Every row gives one point. Each copy is the shape, with its points in the same order, turned, moved and blurred by noise. Is it also mirrored, or only turned?

Shape, 8 rows:
[[ 1.17  0.53]
 [-1.37  0.11]
 [ 2.45  0.27]
 [ 0.29 -0.29]
 [-1.56 -0.55]
 [ 0.20  2.84]
 [ 1.97 -2.37]
 [ 1.02 -1.51]]
Copy 1, 8 rows:
[[-0.33  1.80]
 [-1.14 -0.90]
 [ 1.00  2.64]
 [-0.21  0.29]
 [-0.65 -1.00]
 [-2.94  1.92]
 [ 2.32  0.79]
 [ 1.59  0.50]]
Copy 1 is: only turned
Copy 2:
[[ 1.96 -0.31]
 [-0.01  1.26]
 [ 2.65 -1.46]
 [ 0.75 -0.28]
 [-0.59  0.96]
 [ 3.09  2.00]
 [ 0.31 -2.81]
 [ 0.41 -1.57]]
Copy 2 is: only turned
Copy 3:
[[ 1.21 -0.28]
 [-1.37  0.35]
 [ 2.19 -1.06]
 [-0.02 -0.71]
 [-1.74 -0.19]
 [ 1.23  2.21]
 [ 0.81 -3.29]
 [ 0.19 -2.12]]
Copy 3 is: only turned
Copy 4 (8 x 2):
[[-0.69  1.00]
 [ 1.73  0.28]
 [-1.95  0.73]
 [ 0.12  0.12]
 [ 1.89 -0.37]
 [ 0.37  3.22]
 [-1.75 -1.86]
 [-0.69 -0.97]]
Copy 4 is: mirrored

Shape, 10 rows:
[[-1.35 -1.21  0.41 -0.73]
 [ 0.51  1.14  1.05  0.08]
 [-3.34 -0.38  1.27  0.47]
 [-1.85  0.29  1.91  0.00]
 [ 1.71 -2.12 -2.03  1.09]
 [ 0.75 -1.35  0.52  1.40]
 [ 0.70  1.79 -0.92  0.61]
 [-2.90  2.01 -1.65 -1.37]
 [ 0.68  0.09  1.08 -2.46]
 [ 2.43 -1.24 -0.35  1.05]]
Copy 1 (10 x 4):
[[-1.19 -0.47 -0.82 -1.56]
 [ 1.19  1.03  0.57 -0.16]
 [-2.14  1.64 -1.26 -1.62]
 [-0.45  1.81 -0.14 -1.55]
 [-0.60 -2.65  0.81  2.49]
 [-1.26 -0.42  1.61  0.56]
 [ 2.24  0.20 -0.74  1.51]
 [ 1.96 -0.09 -4.00 -1.00]
 [ 1.78 -0.93  0.55 -2.27]
 [ 0.33 -1.44  1.87  1.66]]
Copy 1 is: only turned
Copy 2 (10 x 4):
[[ 0.16 -1.55  1.70  0.67]
 [ 1.69  0.63 -0.08  0.79]
 [-0.76 -0.65  2.22  2.76]
 [ 0.64  0.08  1.99  2.15]
 [ 1.14 -3.18 -2.27 -0.28]
 [ 1.66 -2.24 -0.85  1.48]
 [ 0.60  0.97 -1.48  0.13]
 [-2.52  1.26  1.24 -0.36]
 [ 2.24 -0.06  1.69 -1.10]
 [ 2.44 -1.94 -2.02  0.32]]
Copy 2 is: only turned
Copy 3:
[[ 0.36  0.83  0.85  1.86]
 [-0.29 -0.67  1.13 -0.92]
 [-1.84  1.05  1.65  2.48]
 [-1.27  0.22  2.16  1.17]
 [ 1.66 -1.16 -2.90  0.79]
 [ 0.07 -1.90 -0.48  0.89]
 [-0.65  0.10 -0.64 -1.85]
 [-1.34  3.89  0.43 -0.39]
 [ 1.93  0.37  1.96 -0.56]
 [ 1.55 -2.12 -1.39 -0.07]]
Copy 3 is: mirrored

Shape:
[[-2.15 -2.17  1.36 -1.44  1.52 -0.52  0.18  2.64]
 [ 1.87 -0.38  2.39  1.66 -2.35  1.50 -1.27 -0.72]
 [ 1.64  0.98  1.38 -0.58  1.06  1.35 -1.98 -1.58]
 [-0.18 -2.24 -0.81  2.24 -0.95 -1.55 -0.36  0.70]
 [-0.19 -1.25 -1.04 -1.86 -1.40 -0.95  2.54 -1.02]
 [-1.51 -1.49  2.20  1.89 -2.22 -2.49  0.47  0.37]
 [-0.90 -0.99 -0.80 -1.18  1.88  0.33  0.52 -1.75]
 [-1.27 -1.56  3.10  2.79 -1.59 -1.47 -0.01  0.48]
 [-2.36 -1.00 -1.19 -1.13  2.06  1.78  0.31  0.15]
 [-0.27  0.75 -1.05  1.60 -0.95  0.70 -0.13 -0.19]
 [ 0.63  1.35 -1.33  1.64 -0.53 -1.09  0.41 -1.50]
 [-0.83 -1.06  2.66 -0.24  1.85  1.30 -1.04 -0.66]
 [ 1.82 -0.79  1.80  1.75 -0.21  0.21  0.96  0.30]]
Copy 1, 13 rows:
[[-0.13 -1.20  2.13 -0.85 -2.48  2.45 -2.09  3.49]
 [-3.16  0.57  1.96  0.78 -0.25 -0.02 -0.82 -2.45]
 [-0.62 -1.79  0.80  1.11  1.48  1.55 -2.40 -1.89]
 [-1.62  0.09 -0.22 -0.09 -2.26 -1.72 -0.24  1.69]
 [ 1.03 -0.53  2.89 -1.62  0.77 -0.40  1.60  1.83]
 [-0.79  1.62  1.05 -0.92 -3.80  0.19  0.71 -0.03]
 [ 0.56 -2.70  0.07 -1.03  0.94  1.34 -0.29  1.54]
 [-2.08  1.12  0.92 -0.16 -4.18  0.97  0.08 -0.39]
 [-0.72 -1.84  0.18 -1.77  1.15  2.84 -1.54  3.20]
 [-1.17  1.35 -0.45 -0.34  0.98  0.16 -0.74  0.63]
 [ 0.33  0.74 -1.08  0.36  0.96 -0.63  0.44 -0.05]
 [-1.60 -2.21  1.13 -0.12 -1.03  3.10 -1.75 -0.28]
 [-1.92  0.05  1.52  2.14 -1.04  0.61  0.13  0.03]]
Copy 1 is: mirrored
Copy 2, 13 rows:
[[-1.00 -2.40  1.06  0.54  0.63 -1.79 -2.90  0.43]
 [ 2.29  0.30  0.04 -0.43 -0.65  4.09 -0.89 -0.78]
 [-0.16  2.74  1.03 -0.43  1.32  2.00 -0.25 -0.69]
 [ 2.28 -2.43 -2.14  1.37  0.17  0.06 -0.62  0.11]
 [-0.41 -2.65 -1.49 -2.38 -0.59 -0.85  1.25 -1.92]
 [ 2.41 -2.58 -0.38  1.72 -2.65 -0.10 -1.14 -1.28]
 [-2.15 -0.19 -1.41  0.00  1.04 -0.64  0.30 -0.89]
 [ 1.79 -2.28  0.31  2.55 -2.61  1.10 -1.89 -1.05]
 [-2.81 -0.72 -1.43 -0.36  0.84 -0.50 -1.28  1.60]
 [ 1.05  0.00 -1.36 -0.34 -0.92  1.15  0.92  1.48]
 [ 1.62  0.22 -1.86  0.64 -0.63  0.41  2.57 -0.05]
 [-1.58  0.40  0.64  1.09  0.23  1.42 -2.01 -0.65]
 [ 1.23 -1.83  1.24  1.06  0.34  2.59  0.48 -0.33]]
Copy 2 is: only turned
Copy 3 (13 x 8):
[[-3.23 -0.48  1.24 -0.94  4.03  0.74  0.65 -0.12]
 [-2.58 -1.12 -1.04  2.30 -2.22  0.13  0.92  1.69]
 [-0.60 -1.48  1.22  1.07 -1.96  2.22 -0.88  0.09]
 [-1.15 -0.97 -2.24 -0.38  1.04 -2.66  0.32  0.14]
 [ 0.14  3.62  0.12 -1.17  0.67 -1.18  1.23  0.53]
 [-4.02  0.40 -0.76  1.45  1.58 -3.18 -0.40  0.12]
 [ 0.13  0.90  1.43 -1.53  0.27  0.15 -0.10 -1.62]
 [-4.16 -0.94 -0.93  1.90  0.93 -2.43  0.27 -0.52]
 [-1.08 -0.08  0.86 -2.59  1.55  2.00  0.92 -1.87]
 [-0.28  0.11 -2.55  0.00 -0.78  0.57 -0.07 -0.60]
 [ 0.73  1.09 -1.37  0.98 -1.35 -0.05 -1.27 -1.29]
 [-2.72 -1.67  2.37  0.54  0.30  0.88  0.71 -1.35]
 [-0.64 -0.73 -0.54  2.70  0.00 -0.52  1.53  0.21]]
Copy 3 is: only turned
Copy 4:
[[-1.80 -1.59  1.74 -0.56  0.37 -1.09  3.55  0.48]
 [ 1.02 -2.40 -1.16  2.30 -1.19 -0.89 -1.07 -3.31]
 [-0.03 -0.83 -0.35  0.41  1.95 -1.37 -2.10 -2.34]
 [ 1.30 -1.16 -1.60  0.80 -2.15 -1.13  1.33  1.35]
 [ 2.15 -1.78  1.96 -0.09 -0.14  2.26  0.25  1.40]
 [-0.23 -1.17 -0.59  3.37 -2.24  0.62  2.06  0.57]
 [ 0.52 -1.31 -0.09 -0.93  2.71  0.38  0.18  0.92]
 [-0.52 -1.30 -1.50  3.64 -1.74  0.04  2.42 -0.71]
 [-0.80 -2.32 -0.42 -2.63  1.98  0.26  1.24  0.67]
 [ 0.51 -1.00 -1.98 -0.72 -1.25  0.82 -0.66 -0.54]
 [ 1.41  0.84 -1.80  0.14 -0.80  1.23 -1.40  0.21]
 [-1.11 -1.97 -0.46  0.89  2.53 -1.10  1.09 -1.67]
 [ 1.88 -0.47 -0.64  1.27 -0.67 -0.38  1.30 -2.42]]
Copy 4 is: mirrored

Shape:
[[-0.89 -1.91 -1.57  4.36 -0.25 -0.93  1.61 -0.38  1.18 -2.44  0.41]
 [-0.52 -0.91  0.95  1.14 -0.22  1.80  1.61 -0.60  0.60 -0.06 -0.31]
 [-0.70 -1.96  1.42  0.42  2.14 -1.04  0.21 -0.57  1.28 -0.75  0.53]
 [ 0.57  1.63  1.07  2.94  1.31 -0.63 -5.91 -1.34 -1.24 -0.15  0.84]
 [ 0.40  0.90  1.80 -0.15  1.75 -0.83  0.89  0.87  1.16  0.38 -0.60]
 [ 3.91  0.42  1.34  0.65  2.13  0.40  0.06  2.20  0.57 -0.34 -0.75]
 [ 1.03 -0.23  1.62 -0.08  1.19  0.69  0.59 -0.55  1.33 -4.17  0.25]
 [ 0.34  1.38  0.23  4.01 -1.86 -0.01  1.28 -1.28 -1.10 -1.85 -0.59]
 [ 0.56 -3.35  1.72  0.31  0.71 -0.73 -0.78 -1.18  0.25  0.03  1.25]
 [-0.88  0.27  0.12  0.08  1.38 -0.24 -0.91  0.67 -0.36  0.23 -0.47]
 [-0.44  1.17  2.22  0.60 -0.05  1.53 -0.11  0.42 -2.96 -0.98  1.21]
 [ 0.18  0.47 -2.61  0.01 -3.99  0.51  1.34  4.23  0.08  0.00 -1.80]
 [-0.09 -0.29 -0.95 -0.13  2.11  0.42  1.53  0.96 -0.50 -0.20 -0.71]
 [ 1.70 -2.57  0.58  0.45  1.78 -0.44  0.45 -1.50  0.67  0.41 -1.59]
 [-0.14  1.27  1.02 -0.45  1.41 -0.46  1.69 -1.00 -1.17 -1.00  0.66]
 [-0.56  0.50 -1.92  0.82  0.04  0.26  1.72 -0.46  0.25  0.47  3.25]
 [ 0.80  0.95  1.81 -0.20  1.93  0.34 -2.37 -0.03  1.56  0.75  0.27]]
Copy 1, 17 rows:
[[-0.33 -1.80 -4.61 -2.11 -1.24  1.75  0.42  1.23  2.08 -0.16 -0.29]
 [ 0.96 -3.32 -0.53 -1.45 -0.20  0.49  0.37 -0.76  0.35  0.36 -0.65]
 [ 1.52 -1.15 -1.06 -1.60  0.40 -1.74 -0.93  1.70  1.43  0.51 -1.44]
 [ 3.60  1.38  0.36  1.52 -1.66  2.16  0.82  4.54 -1.54  3.00 -0.38]
 [ 1.10 -2.01  0.13  0.91  0.50 -2.38  1.18  0.79  0.51  0.10 -1.16]
 [ 1.42 -1.50  1.57  0.82 -1.88 -1.45  3.21  1.05  1.85 -0.05 -3.08]
 [ 0.03 -2.44  1.02  0.40 -1.76  0.05 -1.73  1.36  2.59 -0.47 -1.69]
 [ 0.20 -1.84 -2.74  1.61 -1.96  2.38  0.92 -0.71  0.60  1.23  0.44]
 [ 1.87  0.34  0.12 -3.10 -0.06 -0.63 -0.64  0.73  1.49  1.99 -1.12]
 [ 1.08 -1.08 -0.05 -0.56 -0.61 -1.21  0.77  1.59 -1.23  0.00 -0.54]
 [ 2.40 -1.79  0.86  0.63 -3.16 -0.61 -0.19 -0.38 -0.80  0.89  1.37]
 [-3.63 -2.54  0.00 -1.11 -1.40  0.08  5.30 -0.34 -0.83 -0.94  1.77]
 [ 0.63 -1.88 -0.81 -0.94 -0.89 -1.41  1.09  0.08 -0.83 -1.87 -1.60]
 [ 0.95 -0.57 -0.36 -1.96  0.31 -0.34  0.43  0.02  0.38  1.03 -3.80]
 [ 1.49 -0.96 -0.34  1.20 -0.75 -1.28 -0.98 -0.74  0.07 -0.97 -0.18]
 [ 2.18 -0.69 -1.33 -1.19  0.26  0.81  1.45 -0.27  1.09 -2.38  1.86]
 [ 2.59 -1.36  2.00  0.53  0.88 -0.84  1.11  2.82 -0.07  0.96 -1.32]]
Copy 1 is: only turned
Copy 2:
[[-1.90  2.57 -0.81  0.78  3.10 -0.62  0.54 -2.60 -0.16 -3.83 -1.74]
 [-1.31  0.27  0.82  0.65  0.06 -1.31  0.38 -0.47  1.60 -1.36 -1.45]
 [-3.04 -0.41 -1.04 -0.35  0.37 -0.44 -0.91 -0.71  0.46 -1.92  0.88]
 [ 3.72 -0.18 -1.59 -1.46  2.49 -1.50 -3.18 -0.22  1.26 -2.16  3.99]
 [-1.92 -0.65 -1.13 -0.38  0.45 -0.88  1.67  1.16  1.13 -0.13  1.25]
 [-0.29 -2.34 -2.96  1.52  1.96 -2.68  1.48  1.39  0.50  0.40  0.55]
 [-0.82 -2.38 -2.09 -1.11  0.81 -0.72  1.14 -2.57  1.13 -1.15 -1.33]
 [ 1.19  1.45  1.42 -0.31  3.29 -1.99  2.28 -2.13  1.35 -2.03 -0.75]
 [-2.13 -0.65 -0.21  1.41  0.04 -1.69 -2.00 -1.87  0.11 -1.32  1.56]
 [-0.07 -0.19 -0.51 -0.62  0.66  0.13 -0.23  1.09 -0.35 -1.28  0.96]
 [ 1.68 -2.46  1.63  0.77  0.94 -0.11  1.03 -0.39  1.40 -1.95  0.55]
 [ 2.13  3.03 -0.45  2.60 -0.53 -0.34  4.49  0.85 -2.50 -0.85 -1.57]
 [-1.18 -0.49 -0.31  0.51  1.69  0.33  0.29  1.60 -0.72 -0.37 -1.04]
 [-2.45 -0.20 -0.41 -0.02  1.11 -3.21 -1.33 -0.40 -0.55  0.31 -0.30]
 [-1.02 -1.48  1.01 -0.75  1.89  0.90  1.19 -0.53  0.93 -0.01  0.44]
 [-0.76  1.60  0.32  2.44  2.03  2.21  0.04 -1.16  1.54 -0.14 -0.19]
 [ 0.04 -0.71 -2.28 -0.33 -0.11 -0.93 -0.83  0.78  1.95 -0.02  2.08]]
Copy 2 is: only turned
